Each point is reached from the start by the listed moves, each made 0, 1 or 2 times, or once backwards (-1), plus a little noise. Is the number of moves made odd or even? Then give how often each move was made.
In the rows, zero is written as 128.

Moves:
(1): [137 111 148  93 137]
(2): [137 143 142 119  99]
(3): [104 108 127 124 130]
Start: [119 117 102 126 128]
Points:
[ 71  74 100 119 133] => even (0, 0, 2)
[118 111 149  67  77] => even (1, 2, 1)
[142 169  97 157  87] => odd (-1, 1, -1)

Moves:
(1): [144 131 131 126 130 134 135 111 114 138 122 138 129]
(2): [119 139 133 117 127 117 124 125 132 121 126 118 120]
(3): [133 129 145 114 129 137 143 127 111 122 128 122 112]
(4): [128 139 133 147 128 126 126 138 136 124 128 124 117]
(5): [144 135 137 123 152 122 116 132 127 118 129 149 138]
(6): [121 140 116 118 141 138 127 129 135 131 127 140 125]
(7): [121 121 107 146 118 126 157 116 109 117 122 116 130]
(8): [145 139 134 121 125 112 135 148 131 119 136 107  81]
(9): [127 124 132 123 127 125 136 125 139 126 126 128 130]
(10): [113 114 120 142 135 124 131 133 124 149 105 118 132]
(11): [133 137 134 126 131 124 137 132 122 137 137 125 127]
Start: [135 119 129 122 120 136 126 143 119 124 129 128 138]
Points:
[126 105 106 105 175 172 249  77  27 174  63 150 184] => odd (2, 0, 2, -1, 1, 2, 2, -1, 2, 2, 2)
[182 170 140 110 161  85 209 140  83  81  86  94  34] => even (2, 2, 1, 1, 2, 1, 2, 2, 2, 1, 0)
[127 164 195 108 178  98  77 198 166  95 113 127 108] => odd (-1, 2, 1, 2, 2, 0, -1, 0, 1, 1, 0)
[147 125 111 171 111 164 204  81  26 133 108 134 158] => odd (2, 0, 1, 1, 0, 0, 2, -1, -1, 0, 1)
[180 114 147 149 133 129 113 138  91 207 123 146 164] => even (2, -1, -1, 0, 0, -1, -1, 0, -1, 1, 2)
[197 142 133 140 169 135 149 135  58 129 142 170 166] => even (1, -1, 0, 0, 2, 0, 1, 0, -1, 0, 2)
